Each wall is flat, endless, passes through zero and stands at right angles to its row. A trip goes straight from one point to another. List the walls that it crosses, first one first.

Walls:
(1): [-4 21 51]
(2): [  8 -27   8]
(3): [ 6 12  4]
(4): [ -8 -43  26]
(5): [ 37  22 -20]
(6): [ 16 -49  30]
(7): [44 -9 25]
(8): [-7 45 21]
Trips:
[14 -4 38] to [ 26  31 -40] -> 5, 4, 2, 6, 1, 7
[-36   4  21] to [ 41 -25  33] -> 6, 2, 7, 3, 8, 5
[ 36 -41  -8] to [ 7 17 15] -> 3, 1, 8, 4, 2, 6
[-29   7  63] to [28 -5 15] -> 5, 8

Walls:
(1): [ 26  49 -50  -8 -16  -4]
(2): [ 38 -38 -44  -3 -21  47]
(3): [ -3  12 -25 -10 -56  20]
(4): [ 19 -12  43  11  23 -17]
(5): [ -5  -8 -39  13  22 -19]
(6): [-18  -1  36 -46  44  36]
(7): [-27   2 -19 -36  15 -82]
Trips:
[-26   6   9 -37  27 -47] to [ 25  -3  30 -12 -38 -42] -> 5, 6, 3
[ 16  -3 -40 -30 -30  36] to [ 42 -28   4 -55 -21  -6] -> 6, 7, 4
[-32  47  40  10 -19  23] to [  0 -17 -32  36 -13   8] -> 6, 1, 2, 5
[ 45 -21  -8   3  78 -39] to [-19 -89  12 -59   5  30] -> 2, 5, 7

Walls:
(1): [ 36 -38 -17  57 -19  42 -50  12 -10 -59  35]
(2): [  8 -10 -12 -15   6 -15 -26  13 -13  20 -41]
(3): [  7   0 -12 -21  -4 -35 -13  14 -48  12 -75]
(4): [ 15   2 -29 -26  24  34   6  14   7 -52  -4]
(5): [ -8  -3 -14  32   8  24  22  29 -35   1  30]
(6): [-17 -32  17 -25 -17  -4 -66  11  -8 -23  16]
(7): [ 19  29  57  40  17  -2 -26 -75  -5 -80 -14]
(8): [ 87  67 -12 -72 -33  26 -20  35 -27  38  18]
(9): [ 23  18   7 -51   1 -16  38 -34 -32 -46   2]
Trips:
[ 20  19 -19 -42  -5   9  13  13 -11  30  59] to [-31  66  16 -11 -46  78 -47  30  16  47 -29] -> 9, 6, 4, 2, 5, 3
[  6 -24   1  -3  41 -17   2  -4  30  21  35] to [  7  16  -6 -51  39 -29 -31 -39  -8  32 -67] -> 2, 3, 9, 8, 7
[ 44 -33 -13 -32 -60  10 -51  -8 -20 -16 -14] to [ 25 -42 -26  36  27 -37   9  18  13  17  22] -> 7, 9, 4, 5, 8, 3, 6
[ 42  53  27  -2  16 -44  21  21 -44 -39 -47] to [-18   6  32 -16 -53 -10  -2   0   5   6  20] -> 4, 6, 2, 3, 7
[ 14  -4   9 -32  -9  83 -45  25  -3  27  25] to [-39  -8 -38 -15 -38  -8  24  12 -44 -46  33] -> 2, 9, 8
[  4  -8  24  -3 -26  59  -5  14   2   2   3] to [-20  17  68   4  -3 -41  -8 -59 -36  18  -2] -> 7, 4, 5, 9, 1, 8, 3
[ 17  -2  -3   0  17 -20  19 -26  30 -10  28] to [-24  19 -33  -4  37  34 -34 -39  39 -17  -8] -> 1, 9, 6
[ -6  -7 -76 -31 -17  33 -42 -11   6  29 -17] to [ 50 -39  34  42  -8 -16 -14  26 -25   0 -22] -> 4, 5, 7, 8
[ 17 -40 -13 -24  53 -26   1  41  -5 -18  -6] to [-11 -36  12  29  -7  12 -22  35   5 -46  14] -> 9, 3, 7, 2

Walls:
(1): [-37 -20  19 -10  13   8  50   0 -26  39 -45 -52  -7  24   6  16  18   6]
(2): [ -2 -21 -64 -18  11  -2 -10  52  22  22 -82 -32 -18 -53  10  13  31   6]
(3): [-12 -66 -41  12 -29 -33   1  -4 -23  12 -45   3   1 -21 -14  21  26 -13]
(4): [ 11  42 -17  -3 -15   5   6  41 -16  36  40  31 -25 -43  -9   7   1  -9]
(5): [ 27  26  -1  31 -42  20  -5   6   1  -7   6  10 -24 -32  37 -25 -18 -62]
(6): [ -3 -10 -18 -32  24   3 -15  37   2  38 -48  48  12  12  29  20   0  31]
(7): [-17 -57 -28 -12  26  39 -31  31 -33  91  66   2  -4 -30  22  -9  18  -2]
(8): [  5 -35  -3   3  -1 -12 -19  28  -1 -33  58  42 -17 -48 -11  -4 -23  31]
(9): [ 33 -29  66  -2  21 -35 -17  -1 -55  47  -2 -37  23  11  27 -19 -74  20]
Trips:
[-10 -55   5  43   0 -78 -16 -29  -5   3 -32  21  -3  15   2 -65 -36  38] to [ -1  15 -89  -9  69   2 -31 -33   1   2 -54  47  -7   1 -12 -16  32   4] -> 2, 9, 8, 7
[ -19 -102   19   35  -15   28    3    8   -1  -45   40   15  -20  -23
   47  -41   29  -56] to [-17 -76  27   7 -14   0  19  19   2 -10 -15  18 -38  77   6  31  11  30] -> 1, 5, 6, 9, 7
[ 26 -93 -50 -33 -23  69  20  22  -9  -4  28  55  83  19  59  33   4  47] to [ 11 -16 -15 -12   8 -37  17  42 -57  57 -14 -17  21  -5  24  -9  15 -38] -> 9, 1, 4, 8, 5

Walls:
(1): [-23 -36   1 -34  36 -16 -22   6  60 -23 -11 -50 -33  35 -13 -32  19   6
 -12 -12 -40  60 -41 -17]
(2): [-37  51   5 -18  33 -14  21 -10   1  58 -18   3 -34  -4 -15 -28 -19 -41
   6  -6 -28   9  28  34]
(3): [ 14 -61  22 -24  -9  17   0 -35  53  11  34 -10   7 -15 -14 -48  12  24
 -26  11 -15  15  15   6]
(4): [ 18  10  13  45 -37  12 -12  14   7 -24  51 -59 -18  17  41   3 -19 -38
  10  11  -4 -10   9  39]
(5): [-32 -29 -58  16  -3  10  65 -15   7  40 -42   7  -7   7  28 -25  15   4
 -16   3  68  -1   7  -1]
(6): [-83  30 -15 -43   6  29 -57 -45 -41 -20  -9 -32  11   6  46  -7  -1  13
 -38 -49   4 -28  15  39]
(7): [ 62 -32  26   2  10  28 -20  38  25  -4  31 -19   7  10  -6  39 -55 -43
  26 -15  -5  24 -23   0]
(8): [ 29  -8 -20 -20 -26 -12  -5  25 -16  19 -36 -24  29  54 -30  35 -14 -18
  57  29   1  58 -16 -12]
(9): [-65  23  25   0 -33  20 -16  35   9 -33   0  27  -2 -16  14  27  -5  43
   1  49 -34 -12  51 -14]
Trips:
[-14  -2   9 -51 -90  -9 -30   7 -37  12 -14 -33  20   1  -4   0  -9 -42
 -87  43  -2  13 -59  32] to [ 39 -13  16  -8  23   4  40  15   8 -14   7 -47   2   1  51  19  66 -63
   7  45  17  15 -35 -39] -> 7, 6, 5, 3
[ 11   8  -8 -29 -30 -16  38 -61  12  23 -21  32 -16  14  14 -13  22   3
  20 -12  -1   3 -17 -28] to [ 11  61  -9 -33  -6  20 -42  10  66  70  38   3 -57  -8  32  57  59  73
  37  -9 -28   6   3  65] -> 8, 6, 9, 5, 4
[ 27 -17  22  48  -1 -31  58  27   2  17  65  19 -19 -16 -28  21 -24   6
 -18  46 -16 -18 -12 -55] to [ 12  39   1  20   6  21 -30  43  15  20  -2   8  37  -3 -57  -2   9 -13
  -1 -17  11  17   7 -23] -> 8, 4, 3, 2, 9

Walls:
(1): [-14 -49   3  24  10  19 -38  23  19 -31  -3  15 -61  15 -18 -20 -25 -25
  25  29 -28  -2  -2 -37 -35 -31   0   1  48 -22   3   5  52  42   8  22
  90 -21 -28  26 -71  30  55 -34  -4  16   8 -40]
(2): [-16 -22 -12  -1  26  11 -12 -14  15  54   0  46  16 -35 -52  14  11  -1
  19 -19 -41 -20 -29 -30  44  14 -23 -27  59 -20  20  24 -37 -19  29 -26
 -16 -25  24 -11  17  -5 -23 -17  -8  27 -16  31]
(3): [  1   7 -54  25  30   9  -9  -7  30  32  43  -4 -10   7  56 -55  43 -15
 -66 -10 -25   2  25  31  20  24  27  52  17 -23  -4 -57 -69 -16  18 -27
  30  -5 -37  50  -9   7  46 -18   1  51   8   7]
(4): [-72   6   1  44  26   2  16  36   6  20   3  17  22 -24  37 -98 -14   7
 -56  23 -12 -29  59 -10 -16 -33 -24 -29  25 -29  50  11 -11  15  -3 -15
  67  39 -24   8 -26 -17  -3  18  51 -24  33  -3]
(5): [ -9   0  -7   1  -5 -18 -17   2   3 -11 -18  24  43  32   0 -16 -13  31
  11  23 -22   1  22 -19 -21   4  19  33  -8  -1  66 -19 -54 -26   6 -44
 -90 -28  12 -22 -16 -43 -32 -23   5 -76 -19 -63]
(6): [  1  34 -13  36  20  17  -4 -12   9   7  16  21 -58 -30 -33 -65 -28  25
 -34  34 -36 -63  -9 -26 -52  -1  20 -16 -57  -7  -9 -10 -21   3 -21  27
  52 -27 -39  32   6   7  23   5 -10 -30 -32 -38]
Trips:
[-37 -10 -17   0  -6 -34  -1  33 -33  37  54  57 -42  24  38  17  -3  54
 -16  14 -11 -36  65 -40 -29 -34  29  23  -8 -36  10 -33  20  -3  23  14
   9  12 -19 -47  -4 -45  13 -60  12 -34 -24  29] to [-38  -3  24   0 -38 -20   1  -3 -47  40 -45 -33 -63  -3   0 -30   3  -7
   7  -8 -37 -11   4 -22   7  34  13  16  -7 -45 -11  21  41  19  47  -4
   5  51 -19 -36 -18  24  -7  13   9  37  17  62] -> 5, 2, 6, 3
[ -19  -35  -19   11  -32   39  -27  -44   -3    7  -34 -106  -38  -28
   29  -16   -4  -19  -10   36   30   11    1  -32    2   25   61   76
   25  -43   25  -30    4   -2   52    3  -12  -50  -47   69   19   -3
   39   -5  -61  -23  -27   -2] to [-30  33 -27  48 -48  13  10  13   9  31 -14  19 -42  11 -10 -11  20  -8
 -59 -83  52  -6  33  -2  13 -27   1  10 -34  54 -17  17  -6  54 -20 -35
  28 -53 -17  -6  32  53  19  16  27   9  -3 -38] -> 5, 4
[-23 -35  27  -6  50 -39 -20 -32  12   6  -1 -65  36 -20  16 -45   1  -7
  20  -4  25 -40  38  24  -9 -26  40  12 -32  11 -27   4 -39   1   7 -16
  35 -37  -5  -7  23  -2  14 -16 -26  12  22   3] to [-32 -38  -3  17  -9  24 -16 -85 -66  -9 -51 -10 -15  -9 -48  -2  21 -42
 -24 -20  19  19 -19 -27 -20  41  22  -7   4  39 -24  26 -80 -13 -23 -27
  20 -19  -5  -4  43 -31 -24 -22 -11  30  -3   9] -> 2, 4
[ 29  45  15   3  46  52  -2 -15  14 -68  20   7   4  42  22   6   6 -10
  19  27 -17 -56 -13  16 -20  57  10 -10  52 -22 -10 -50 -10   0  27 -36
  22  13  27 -53 -23 -17  15   7  -3   5 -21  14] to [-14  -1  -4  21  27 -29  22   4 -16   8   5 -18  20   3 -42   1  13 -15
 -28  20  -4 -48 -23 -20  15  38  11 -33  60 -67 -16 -45 -27 -23  62 -12
  -1  86  43  -8 -16  49  13 -36 -17 -20  -2 -17] -> 4, 6
[-15  25 -40 -42  -7  61   5  28  54  34  30  -9 -30  30 -10  12  -1   5
 -35  11   9  -3  26 -10 -17  27   8  24  25   8 -24  38  25 -37   3  17
 -17 -38  -4 -44  31 -10 -10  28 -32  26  12 -18] to [-51  29  39  33 -22  16 -35 -43  -6 -12 -45 -62  18 -27  -1  50 -16 -51
  13   0  32   5  -5  55 -12  -4 -43  40   5  -4  36  39  53  13  -5 -27
 -18 -38   7 -28 -39  27  39 -27 -37  -5 -15 -43] -> 6, 3, 1, 2, 5
[ 30  14   8   8  -5   6 -42   3  -9 -35  42 -10   7  23 -18   3   8 -43
   8   3  19   6 -45  16 -12  30  63   8 -21   4  62 -55 -12  28   4 -32
  25  58  20   0 -39 -27  -3  22 -27 -49 -44 -32] to [  2 -26 -60  10   6  22  20   4  27   9 -16  -9  19  17   5  33  33  30
   9  48  25  44  12  10 -10  23   9  59  35 -30  49  -8  10  23 -43  26
  -6  41  25  -7   1 -11  67   9   1   7 -11 -26] -> 6
